Each point is reached from the start by the listed moves, each made once or not at all, plus a little noise. Say if it took an odd or an even number of moves. Then give how often each move was made.

Moves:
(1): [0.41 1.08]
(2): [-1.89  1.70]
Start: [0.06 0.41]
Points:
[0.53 1.55] => odd (1, 0)
[0.15 0.40] => even (0, 0)
[-1.46  3.23] => even (1, 1)

Moves:
(1): [ 2.14  0.15 -0.29  0.77]
(2): [ 1.12  0.81  2.23 -1.34]
(3): [ 1.29 -0.81 -0.57 -1.89]
(4): [ 0.13 -0.87  1.53  1.11]
Start: [ 0.00 -0.25 -0.08  0.31]
Points:
[ 2.59 -1.28  3.21 -1.92] => odd (0, 1, 1, 1)
[ 1.17  0.55  2.19 -1.05] => odd (0, 1, 0, 0)

Moves:
(1): [ 0.87 -0.63 -1.09  0.79 -0.07 -0.56 -0.55 -0.03]
(2): [ 0.67  1.27  0.00  1.11 -0.48 -0.52  1.07  1.58]
(3): [ 1.51 -1.64  1.10 -0.18 -0.83  0.45  0.78  0.95]
(4): [ 0.35  0.60 -0.93  0.16 -0.87  1.00  0.13 -0.16]
(5): [ 1.07  0.81  1.14 -0.16  0.69  0.44 -0.68  0.27]
(6): [ 0.58  0.14 -1.28 -2.18 -0.64  0.46  0.27  0.44]
(7): [ 0.39  0.86 -1.23  0.42  1.09  1.27  0.15  1.30]
(8): [-0.46 -0.35  0.64 -0.28 -0.21 -0.28 -2.50  2.47]
Start: [-0.69  0.15  0.07 -0.70  0.02 -1.43  1.36  1.18]
Points:
[-0.16  1.70 -0.14  0.23 -1.51 -1.48  0.01  5.09] => odd (0, 1, 0, 1, 0, 0, 0, 1)
[ 2.33  3.85 -2.11 -1.31 -0.28  1.21  2.10  4.70] => odd (0, 1, 0, 1, 1, 1, 1, 0)
[ 1.44  2.85  0.32  0.25 -0.37 -0.47  1.89  2.88] => odd (0, 1, 0, 1, 1, 0, 0, 0)
[ 0.17 -0.06 -1.63  0.24  0.99 -1.00 -1.55  4.86] => odd (1, 0, 0, 0, 0, 0, 1, 1)

Moves:
(1): [ 0.75  1.58 -1.77  1.75  0.27 -0.98  0.69  0.29  1.22 -0.74  0.39]
(2): [-0.51  0.86  0.50 -0.92 -0.20  0.53  1.08  1.26  0.51  0.68  0.86]
(3): [-0.55  0.88  0.48 -0.18 -0.62 -0.13 -0.81 -1.10  0.51  1.18  0.72]
(4): [-1.77 -0.30  1.05 -0.07  1.16 -0.25  0.67  0.11  0.55 -0.97  1.75]
(5): [ 0.89 -1.96 -1.45 -0.18  0.61  0.28  0.11 -1.73  1.54 -0.50  0.39]
(6): [-0.28  0.19 -0.19 -1.31 -0.99  0.82 -0.28  1.17  1.36 -0.64 -0.52]
(7): [-0.81 -0.36  1.40 -0.05 -2.14 -0.48  2.65  0.24  0.69 -0.54 -0.19]
(8): [ 0.31 -0.67  0.23 -0.38 -0.05 -0.83 -1.31  0.78 -0.80 -0.39  1.77]
(9): [-1.31  0.22 -1.31 -0.37 -0.98 -0.63  0.70  0.13  0.35 -0.15 -0.83]
(10): [-0.15 -1.28  0.07  1.48 -1.04  0.53 -0.51  1.06  0.39  1.09  0.56]
(11): [-0.23  0.40 -0.56 -0.06 -0.71  0.08 -0.96 -0.65 -1.87 -1.02  1.75]
Start: [-0.15  0.49 -0.52 -1.60  0.00  0.59  0.60 -0.73  1.15  0.38  0.37]
Points:
[-2.23  2.85 -1.93 -2.47 -3.88 -0.24  5.66  2.40  5.27 -1.01 -0.14] => odd (1, 1, 0, 0, 0, 1, 1, 0, 1, 0, 0)
[-0.09 -0.62 -4.18  0.66 -1.73 -1.08 -0.66 -1.19  4.37  0.88  3.39] => even (1, 0, 1, 0, 1, 0, 0, 1, 1, 1, 0)
[-1.60 -1.37 -1.96 -2.09 -2.16  0.41 -0.22 -0.33  3.65  2.33  3.81] => even (0, 1, 1, 0, 1, 0, 0, 1, 1, 1, 0)

Moves:
(1): [ 2.06  0.16 -1.61 -0.24  0.11 -0.32 -0.50  0.61 -0.27 -1.64  0.06  0.33
 -0.89  0.99 -2.11 -1.17  1.04]
(2): [ 0.01  1.04  0.11  0.58 -0.72 -0.78  1.38 -0.06 -0.24 -0.30 -0.55  0.21
  0.44 -0.44  0.18  0.57  0.40]
(3): [ 0.45  0.07  0.43 -0.02  0.07 -1.50  0.49 -0.90  0.28 -0.04  1.10 -0.59
  0.67  2.44 -0.66  0.18  0.41]
(4): [-1.02 -0.05  0.00  3.77  0.74 -0.63 -0.96 -0.83  0.84  0.34 -0.15  1.13
 -0.46  0.38  0.50 -0.25  0.25]
(5): [-1.11  0.63  1.16  0.31  1.45  1.52  0.34  1.68  0.99 -0.40 -0.65  0.80
 -0.06  1.07  0.32  0.93  1.50]
(6): [ 0.54  0.51  0.16  1.71  0.07  1.05  0.53  0.53 -0.39  1.07  1.08 -0.96
  0.48  1.73 -0.45 -1.22  1.69]
(7): [-0.49 -0.91  0.73 -0.55 -0.27  0.09  0.95 -0.29 -0.10  0.24 -0.37 -0.09
  0.45  0.99 -0.20 -1.00  0.29]
(8): [-0.93 -1.69  0.12  1.17 -0.96  1.37 -1.10  1.15  0.61 -0.35  1.41  0.79
 -0.48 -0.99  0.74  1.02  1.59]
(9): [-1.09 -0.39 -0.43 -1.14  0.33  2.47  1.38 -0.71 -0.06 -2.17  0.45  0.91
  0.56 -0.20 -0.06  1.01  0.52]
(10): [-0.56  1.00 -0.34  0.05 -1.16 -0.40  0.52 -0.42  1.78  1.56 -0.01  0.28
 -0.29 -0.95  1.33 -0.67 -1.06]
(11): [-1.04  0.32 -0.01  0.10  1.85 -0.77 -0.41  2.77 -0.55 -0.76  2.82 -0.44
  1.34 -0.45  0.22 -0.34  0.03]
(12): [-0.23  0.50  0.12 -0.06  0.15 -0.33  0.35  0.26 -0.99  0.30  0.85  1.42
 -0.52 -0.21 -0.32  0.48  0.55]
(13): [ 1.64  0.31 -0.74 -0.86  1.03  0.13 -0.64  1.23  0.99  2.17 -0.82 -0.60
  2.78 -1.91  0.90 -0.30  0.25]
(14): [-0.34 -0.62 -0.82 -0.39 -0.60 -0.38  0.65  0.32 -0.29 -0.09  0.68  0.25
  0.86  1.31  0.66  0.75 -1.06]
Start: [ 1.22 -0.90 -0.67  0.13  1.24 -0.77 -1.16 -0.26 -0.40  1.08 -0.77  0.65
  0.81 -1.04 -0.36  0.70  0.06]
Points:
[ 2.24 -0.50 -4.30  1.35  1.85 -1.48 -0.33 -1.00  2.86  1.30  0.53  2.37
  3.99  1.04  0.19  0.33  0.33] => odd (1, 0, 1, 1, 0, 0, 0, 0, 1, 1, 0, 0, 1, 1)
[-3.01 -1.07  0.41  3.24  4.57 -1.27 -0.17  3.73 -0.47  0.58  2.31  3.76
  2.46  2.10  0.81  1.24  1.62] => even (0, 0, 0, 1, 1, 0, 1, 0, 0, 0, 1, 1, 0, 1)
[ 0.20 -1.34 -1.24 -0.75  3.79 -0.63 -0.32  4.90 -0.67 -1.51  1.75  1.59
  2.53  2.73 -1.50 -0.23  1.75] => odd (1, 0, 0, 0, 1, 0, 1, 0, 0, 0, 1, 0, 0, 1)
[ 2.31  1.78 -2.56  3.22  2.03 -3.11  0.22  1.39  3.60  2.67 -1.04  2.52
  3.69  2.00  0.67  0.74  1.86] => even (1, 1, 1, 1, 1, 0, 0, 0, 0, 1, 0, 0, 1, 1)
[ 0.30 -0.31 -2.20  0.35  4.53  2.77  0.77  4.78 -0.94 -2.91  3.71  1.36
  2.99  3.47 -1.81  0.86  3.76] => even (1, 0, 0, 0, 1, 1, 0, 0, 1, 0, 1, 0, 0, 1)

Moves:
(1): [ 1.11  0.23  0.22 -0.52  0.23 -0.69 -0.79  0.80  0.14 -0.39  1.22 -0.31
 -0.15 -0.19 -0.03 -0.12 -0.04  1.32  0.31  0.21 -1.55  1.56]
(2): [-0.57 -0.27 -0.45  0.18  0.83  0.47  1.13 -1.97 -0.06 -1.48 -0.12 -0.85
 -0.28  0.35  0.56 -0.46 -0.40  0.15 -0.73 -0.67 -0.30 -0.46]
(3): [-0.12 -0.21  1.07 -0.50 -0.42 -0.33 -0.01 -0.17  0.22  1.64  0.30  0.18
 -0.13 -0.46 -0.67 -0.80  0.19 -0.51 -0.06 -0.84 -0.87  1.14]
(4): [-0.40 -0.87  0.49  0.67 -0.27 -0.69 -1.45 -0.05 -0.71 -1.34  0.58  0.60
 -1.31 -1.68 -1.27  1.09  0.45 -0.72  0.59 -0.05  0.45 -0.31]
(5): [ 0.54  0.93  0.29 -0.78  0.33  0.26 -1.60  0.67  1.28  0.06  2.05  0.04
  0.55  0.46  0.16 -0.44  1.03  1.46 -0.86  1.37 -0.21  2.21]
(6): [ 1.55 -0.99 -0.75  1.62  0.59  0.35 -1.73 -0.14 -0.49 -0.17  0.07 -0.54
  0.16  0.57 -0.51 -0.84  0.32  0.65 -0.23 -0.60  0.26  0.70]
(7): [ 1.50 -0.29 -0.72 -1.76  0.00  2.13  0.71 -2.25 -0.16  0.80 -1.10  0.26
 -1.28 -0.43 -0.69  0.90 -1.51  0.69  0.53 -0.75 -0.16 -1.48]
(8): [ 0.17  0.33 -0.69 -0.18  0.07  0.88  0.74 -0.25 -0.18 -1.17  0.15  0.76
  0.10  0.46 -0.14 -0.36 -1.10  0.72 -0.68  0.14 -0.42  0.09]
(9): [ 0.78  1.00  1.33 -0.53 -0.35  0.35 -1.05  0.74  1.36  0.28 -1.54 -0.76
  0.17 -0.20 -0.49 -1.78 -0.19 -2.69 -1.82  0.75  0.05 -0.66]
(10): [ 1.51 -1.15  0.56 -1.76 -1.88 -0.30 -0.29 -0.79 -2.26  0.44  0.13  0.64
  0.89 -1.17 -0.44 -0.72 -0.70  0.89  0.50  0.06  0.89  0.63]
(11): [-2.33  0.30  1.32  0.50  1.90  1.70  0.89  0.43  1.15  0.11 -0.21 -1.12
  0.17  1.29  0.12 -0.11 -0.85 -2.10 -0.68  0.14 -0.14  0.26]
(12): [-0.63  0.54 -0.39  0.40 -0.58 -0.15  1.15  0.04 -0.37  0.60 -0.48 -0.20
 -1.35  0.73  1.19 -0.73 -0.58  0.78 -1.01  0.16  1.86 -0.22]
(13): [ 0.84 -0.46  0.50 -2.28  0.60 -0.51  0.36 -0.41 -0.39  0.47 -1.69  1.43
 -0.43 -0.75 -0.57 -0.76 -1.88 -0.33  0.41  0.22  1.20 -0.33]
(14): [-0.77 -0.64 -0.03  2.49 -0.63 -1.01  0.54  1.57  0.85  0.63  1.43  0.96
 -0.30  0.81  0.70 -0.01  1.40  2.43  0.86  0.27  1.37 -0.77]
(15): [-0.35  0.23 -0.82  0.42 -0.12  1.65  1.55 -1.11 -0.37 -0.95 -1.25  0.26
  0.04 -0.79  0.38  0.28  0.45  0.85  0.33 -0.63 -0.64  0.16]
(16): [ 0.50  0.32  1.27  0.66  0.45 -0.79 -0.51  0.05 -0.23  1.70  0.77  0.44
  0.20 -0.44 -0.39  0.75 -0.47  0.14 -0.18  1.15 -1.00 -0.05]
(17): [-0.16  1.63  0.28  0.18 -0.48  0.83  0.46 -0.80  0.46 -1.42 -0.29 -0.92
  0.48  0.51 -0.85 -0.44  0.25 -0.58  0.51 -1.01 -0.72  0.58]
(18): [-0.89 -0.40  0.55  2.01 -0.31 -0.30  0.20  0.84 -2.18 -0.72 -0.08  0.53
 -0.83 -0.01 -1.03  1.48  2.22  0.53  0.68 -1.06 -0.66 -1.21]
(19): [ 0.39 -0.09 -1.55 -1.00  0.51  0.48 -0.33 -0.29 -0.76 -0.62  1.53 -0.05
 -0.92  0.10  0.27 -0.83  0.02  0.39  0.77  1.06 -1.37  1.27]
(20): [ 0.55 -1.16 -0.14 -0.59  0.30 -1.03  0.29  0.62 -0.22  1.28 -0.87 -0.25
 -0.59  0.08 -1.01  1.18 -0.43  0.78 -0.44  1.08  1.26 -0.11]
Start: [-0.01  1.14 -1.28 -1.58 -0.61  0.75 -0.44  0.64  1.63  0.01 -0.60  1.22
 -0.44 -1.28 -0.48  0.24  0.58  1.49  0.12 -2.71 -0.86  0.76]
Points:
[ 3.84  0.10 -1.26 -2.98  1.36  1.21  0.46 -2.94 -2.35  1.63 -1.49  0.88
 -5.73 -1.21 -4.24 -0.56 -1.80  5.43  0.70 -3.68 -2.97  2.14] => even (1, 1, 1, 0, 0, 1, 1, 0, 0, 0, 0, 1, 1, 0, 0, 1, 1, 1, 1, 1)
[ 2.91  1.22  0.06 -3.86 -2.79  1.85 -1.09  0.30  0.66 -0.63 -1.95  0.97
  0.51 -3.62 -1.02 -2.22  0.19  1.88 -0.38 -2.38 -2.07  2.42] => even (1, 0, 0, 0, 0, 0, 0, 0, 1, 1, 0, 0, 0, 0, 1, 0, 0, 0, 0, 0)
[ 1.41  3.02  2.18 -2.63  2.10  4.14 -3.90 -0.30  3.12 -0.21 -0.19  0.88
 -1.31 -2.86 -4.30 -3.69 -0.19 -1.99 -0.98 -1.08 -3.75  5.75] => odd (0, 0, 1, 1, 1, 1, 0, 0, 1, 0, 1, 0, 1, 0, 1, 1, 1, 0, 1, 0)
[ 0.86 -0.65 -2.37 -0.90  1.62  4.59  1.35 -0.74 -1.45  1.50 -1.43  0.08
 -5.21 -0.40 -2.53  0.80  0.52  4.84  0.31 -4.09 -2.76  2.75] => even (1, 0, 1, 0, 0, 1, 1, 0, 0, 0, 1, 1, 0, 0, 1, 0, 0, 1, 1, 1)
[ 5.51  2.09 -2.07 -3.10  0.09  3.83  0.52 -1.22 -1.75 -0.15 -4.23  1.96
 -4.91 -1.46 -4.38 -0.93 -2.37  4.82 -0.72 -2.08 -2.78  1.11] => odd (1, 0, 0, 0, 0, 1, 1, 1, 1, 0, 0, 1, 1, 0, 1, 1, 1, 1, 1, 1)
[-2.66  0.68  1.34  1.37  2.32  1.11  3.76  0.83  0.93 -0.44 -1.35  2.23
 -1.99  0.92 -3.06  1.49 -0.67  3.15 -0.15 -2.58 -0.37 -1.17] => odd (0, 1, 0, 0, 0, 0, 0, 1, 0, 0, 1, 0, 1, 1, 0, 1, 1, 1, 0, 1)
